Every row gives one point. Before rounding, the points of a table are all equally far from one centre. They may lie mostly on one side of it. Write the centre, to within rounding.

Points:
[[-0.48  0.29  0.13]
 [-0.21  0.10  0.37]
 [-0.40  0.45  0.13]
 [ 0.46  0.35  0.22]
 [-0.25 -0.07  0.31]
 [-0.26  0.24  0.34]
 [-0.16  0.48  0.29]
 [-0.01  0.48  0.33]]
Centre: [ 0.04  0.15 -0.22]

Points, 15 rows:
[[-0.14 -0.55  0.15  0.09  0.13 -0.26  0.55 -0.51  0.03]
 [ 0.10 -0.39  0.24  0.04  0.10 -0.07  0.20 -0.44  0.52]
 [-0.21 -0.37  0.23 -0.26 -0.10  0.08  0.35 -0.34  0.42]
 [-0.11 -0.22  0.65 -0.16  0.14 -0.14  0.37 -0.13  0.30]
 [-0.02  0.00  0.76 -0.04  0.21 -0.23  0.31 -0.61  0.21]
 [ 0.22 -0.19  0.40  0.04  0.36  0.14  0.42 -0.25  0.37]
 [ 0.09 -0.22  0.33  0.09  0.18  0.07  0.28 -0.78  0.42]
 [ 0.08 -0.32  0.04 -0.20  0.26 -0.11  0.33 -0.58  0.37]
 [-0.06 -0.33  0.35 -0.24  0.33 -0.45  0.42 -0.29 -0.08]
 [-0.07 -0.56  0.01  0.09  0.36 -0.02  0.02 -0.41  0.28]
 [ 0.17 -0.03  0.57  0.07  0.15 -0.27  0.41 -0.56  0.34]
 [-0.27 -0.56  0.29 -0.06  0.03 -0.22  0.15 -0.24  0.30]
 [ 0.47 -0.04  0.36 -0.16  0.33  0.04  0.25 -0.43  0.21]
 [ 0.12 -0.35  0.32 -0.08  0.23 -0.01  0.24 -0.38  0.49]
 [-0.12 -0.28  0.30 -0.13  0.22 -0.28  0.15 -0.41  0.51]]
Centre: [-0.13  0.05  0.18  0.09  0.06  0.00  0.14 -0.34 -0.09]
